Each row of a before or after table is a point. The points were changed in one or more steps. Then noise was added and the rows were shuffled. The steps act on columns, c1 being the first. Write out the steps. A step turns or swaps two columns, mirrors them in a line or flattens them onto one, adds a multiple of one to another, or multiplies or shifts one. Angles are multiples of 10 degrees, from the lower column toward the higher: turns from -170 to 170, lines from 10 to 170 but not 90. Use the fewest steps. Two steps may share a column if one is a turn and the other turns, adds or multiplies; they go together, in the order done. Otherwise the lowest column goes first.

Before, 10 rows:
[[ 0.00 -0.52 -0.36]
 [ 0.04 -0.87 -0.81]
 [-0.56  0.16  0.08]
 [-0.18 -0.34 -0.45]
 [ 0.31  0.42  0.15]
 [ 0.85 -0.28  0.44]
 [ 0.41 -0.29  0.11]
 [ 0.64  0.05  0.63]
 [-0.21 -0.10  0.10]
 [-0.24 -0.60 -0.38]]
After:
[[-0.25 -0.12  0.13]
 [ 0.40 -0.54  0.12]
 [ 0.00 -0.77 -0.39]
 [ 0.32  0.64  0.20]
 [ 0.03 -1.32 -0.82]
 [-0.27 -0.94 -0.37]
 [-0.54  0.26  0.06]
 [ 0.85 -0.47  0.51]
 [ 0.63  0.04  0.64]
 [-0.12 -0.58 -0.43]]
Steps: multiply c2 by 1.6

Before:
[[ 0.21  0.31  0.80 -0.06 -0.08  0.15]
 [ 0.44 -0.12  0.68  0.30 -0.26 -0.95]
 [ 0.01  0.09  0.16 -0.24  0.09  0.43]
 [ 0.10  0.09  0.15 -0.56 -0.36 -0.20]
 [-0.72  0.33  0.07  0.55 -0.33 -0.15]
 [-0.45 -0.33  0.37  0.17 -0.39 -1.34]
 [-0.70  0.22 -0.54 -0.17  0.08 -1.05]
 [ 0.16 -0.26  0.94  0.76 -0.20 -0.28]
 [-0.29 -0.12  0.24  0.38  0.35  0.13]
 [ 0.06 -0.61  0.19  0.29 -0.75 -0.47]
 [-0.19  0.21 -0.17  0.02 -0.27 -0.63]
 [-0.09 -0.88  0.15 -0.27 -1.21  0.10]]
After (12 x 6):
[[ 0.31  0.23  0.67  0.07 -0.75 -0.30]
 [ 0.06 -0.20 -0.21 -0.19 -0.30 -0.62]
 [-0.55  0.13 -0.11  0.19 -0.37 -0.10]
 [ 0.60  0.09 -0.27 -0.72 -0.31 -0.08]
 [ 0.18  0.32  0.36 -0.44 -0.43 -1.25]
 [-0.12  0.74 -0.32  0.23 -0.08  0.19]
 [ 0.74  1.00  0.24  0.17 -0.14 -0.19]
 [-0.33  0.24 -0.15 -0.05  0.06  0.45]
 [-0.33  0.19  0.86 -0.09 -1.23  0.42]
 [ 0.26  0.62  0.14  0.45 -0.24 -0.83]
 [-0.15 -0.51 -0.14 -0.67  0.03 -1.06]
 [ 0.40  0.20  0.17 -0.31  0.37  0.04]]
Steps: swap c1 and c4; turn c2 and c3 by -90 degrees; add -0.3 times c5 to c6

Before:
[[-0.23  0.21 -0.42  0.35  0.27  0.12  0.33 -0.80]
 [-0.17  0.15 -0.14 -0.71  0.73  0.28 -0.10 -0.10]
 [-0.08  0.34  0.25  0.37 -0.16  0.11  0.32  0.57]
 [ 0.53 -0.24  0.09  0.26  0.17  0.66 -0.20 -0.88]
 [ 0.18 -0.73 -0.30  0.08  0.15  0.48  0.50  0.04]
 [-0.17  0.79  0.17 -0.02  0.17  0.49  1.09 -0.60]
 [-0.48  0.45  0.36 -0.12 -0.79 -0.18 -0.23  0.08]
 [ 0.43  0.57  0.27 -0.49 -0.62 -0.44 -0.36 -0.35]
 [ 0.45  0.11 -0.44  0.33 -0.32  0.99  0.11  0.20]]
After:
[[-0.59 -0.29 -0.25 -0.03  0.08 -0.54  0.18 -0.93]
 [-0.01  0.76 -0.08  0.16 -1.06 -0.45 -0.57 -0.28]
 [ 0.12  0.31 -0.39 -0.06 -0.26 -0.15 -0.26  0.64]
 [-0.38  0.57  0.24  0.54  0.53  0.57 -0.25 -0.15]
 [-0.59  0.17 -0.01 -0.51  0.13 -0.85 -0.29  0.20]
 [ 0.16  0.16  0.64  0.39 -0.42 -0.35  0.63 -0.07]
 [ 0.47  0.44 -0.18  0.40  0.76  0.08 -0.44  0.26]
 [-0.27 -0.80  0.06 -0.23 -0.48 -0.51 -0.23 -0.13]
 [ 0.15  0.27  0.02 -0.49 -0.41 -0.10 -0.04 -0.70]]
Steps: turn c1 and c6 by 170 degrees; add 0.3 times c2 to c8; turn c3 and c4 by 130 degrees; turn c5 and c7 by 130 degrees

Before (9 x 11):
[[ 0.45  0.03  0.38  0.80  0.01  0.73 -0.20  0.11  0.41  0.75  0.45]
 [ 0.55  0.10  0.18  0.37  0.33  0.03 -0.58 -0.50  0.76 -0.09 -0.06]
 [ 0.62  0.39  0.64 -0.11  0.50 -0.54 -1.00 -0.52  0.44  0.52  0.24]
 [-0.24 -0.07  0.16 -0.24 -0.37  0.15 -0.28  0.62 -0.09 -0.62 -0.35]
 [-0.35 -0.43 -0.04 -0.71  0.11  0.43 -0.01  0.16 -0.08 -0.25 -0.54]
 [ 0.34 -0.08 -0.04  0.50  0.06 -0.09  0.33  0.19  0.30  0.37  0.25]
 [ 1.17  0.27  0.16 -0.03  0.20 -0.05 -0.70 -0.52  0.04  0.18  0.18]
 [-0.37  0.14  0.01 -0.28 -0.62  0.39  0.30  0.29  0.02 -0.06 -0.93]
 [-0.21  0.00  0.60 -0.50 -0.19  0.46  0.58  0.33 -0.03 -0.61 -0.54]]
After (9 x 11):
[[-0.31 -0.06  0.47 -0.46  0.65  0.20  0.54  0.26  0.40  0.25 -0.56]
 [-0.11 -0.12  0.31 -0.36  0.68 -0.07 -0.25  0.45 -0.02  0.15 -0.25]
 [ 0.40  0.00 -0.22  0.29 -0.32  0.00  0.31  0.31  0.19 -0.07  0.51]
 [ 0.44  0.60 -0.02  0.27 -0.86 -0.15 -0.98 -0.32  0.99  0.08 -0.04]
 [-0.17 -0.67  0.05 -0.58  0.22  0.33  0.06  0.17 -0.06  0.26 -0.68]
 [ 0.41  0.20 -0.05  0.45 -0.28  0.92 -0.15  0.19  0.51 -0.43  0.83]
 [ 1.05  0.56 -0.05  0.23 -0.24 -0.03 -0.72 -0.45  0.28  0.07 -0.09]
 [ 0.48  0.28 -0.46 -0.16  0.01 -0.01 -0.56 -0.16  0.70  0.34  0.29]
 [-0.34  0.00  0.17 -0.89  0.53  0.19  0.22  0.25 -0.17 -0.53 -0.36]]
Steps: turn c1 and c2 by 20 degrees; turn c8 and c9 by -20 degrees; turn c3 and c9 by 50 degrees; swap c4 and c11; turn c5 and c10 by 130 degrees; turn c5 and c6 by -20 degrees

Before:
[[-0.33  0.12 -0.58 -0.46 -0.57 -0.30  0.10  0.16 -0.20 -0.71  0.15 -0.02
  -0.19 -0.16]
 [-0.08  0.13  1.07  0.30 -0.27 -0.03 -0.24  0.55 -0.82  0.80  0.08  0.37
  -0.43  0.36]
 [-0.43  0.92  0.18  0.29  0.86 -0.48 -0.39  0.24 -0.02  0.04 -0.33  0.21
  -0.06  0.15]
 [ 0.08 -0.31 -0.38 -0.44 -0.98 -0.49  0.24 -0.41  0.16  0.25 -0.08  0.28
   0.35  0.01]
 [-0.18 -0.08  0.10  0.01 -0.66  0.15 -0.58 -0.35  0.08 -0.35  0.65 -0.13
  -0.31 -0.20]
 [ 0.62 -0.34  0.33 -0.03 -0.19  0.33 -0.58 -0.83 -0.51 -0.05  0.17 -0.23
  -0.24  0.27]
 [ 0.16  0.27 -0.55 -1.03 -0.62  0.06 -0.54  0.70  0.57  0.45 -0.08 -0.06
  -0.82  0.04]
 [ 0.27 -0.32  0.33  0.77 -0.92  0.12 -0.26  0.25 -0.56 -0.37 -0.39 -0.57
   0.23 -0.34]
 [-0.57  0.91  0.05 -0.28  0.13  0.37 -0.31 -0.22 -0.08 -0.06 -0.78  0.32
  -0.17 -0.50]
 [ 0.49 -0.18 -0.43  0.22 -0.60 -0.10 -0.87 -0.09 -0.44 -0.36  0.71  0.64
   0.20 -0.50]
 [ 0.47  0.04  0.01 -0.26 -0.48 -0.17 -0.06  0.55  0.12 -0.04 -0.10  0.54
  -0.15 -0.86]]
After:
[[-0.43  0.35  1.04 -0.07 -0.14  0.51  0.06  0.01  0.69  0.29 -0.22 -0.45
  -0.41 -0.20]
 [ 0.09 -0.44 -0.41 -0.37 -0.09 -0.13 -0.27 -0.05  0.53 -0.88 -1.10 -0.94
   0.20  0.29]
 [ 0.34  0.34  0.34 -0.23  0.32 -0.92  0.16  0.29  0.73 -0.57 -0.64  0.03
  -0.30  0.31]
 [-0.43 -0.31  0.33 -0.62  1.04  0.30  0.44  0.14  0.57 -0.87 -0.05 -0.29
   0.23  0.40]
 [ 0.39  0.05 -0.41  0.23  0.42 -0.43 -0.04 -0.46 -0.16 -0.26  0.22 -0.97
   0.38  0.42]
 [ 0.57 -0.82  0.01 -0.05 -0.13  0.53  0.14 -0.14  0.08 -0.49  0.00 -0.69
  -0.14  0.13]
 [-0.50  0.01  0.15  0.01 -0.72  0.33  0.54 -0.46 -0.11 -0.44 -0.18  0.54
  -0.09 -0.94]
 [-0.10 -0.19  0.05  0.07  0.53 -0.37 -0.28  0.13 -0.13 -0.85 -0.76 -0.42
  -0.35  0.08]
 [ 0.93  0.06 -0.48  0.57  0.43  0.61  0.35  0.04 -0.47 -0.11 -0.42 -0.46
  -0.85 -0.28]
 [ 0.03 -0.14 -0.59  0.58  0.37  0.16 -0.22 -0.33  0.05 -1.16  0.01 -0.41
  -0.20 -0.12]
 [-0.21 -0.69  0.14  0.59 -0.35 -0.23  0.84  0.41 -0.13 -0.58  0.13 -0.12
  -0.25 -0.84]]
Steps: turn c1 and c9 by 160 degrees; turn c1 and c4 by 140 degrees; turn c2 and c14 by -100 degrees; turn c5 and c12 by 130 degrees; swap c6 and c8; turn c7 and c11 by 120 degrees; shift c10 by -0.50
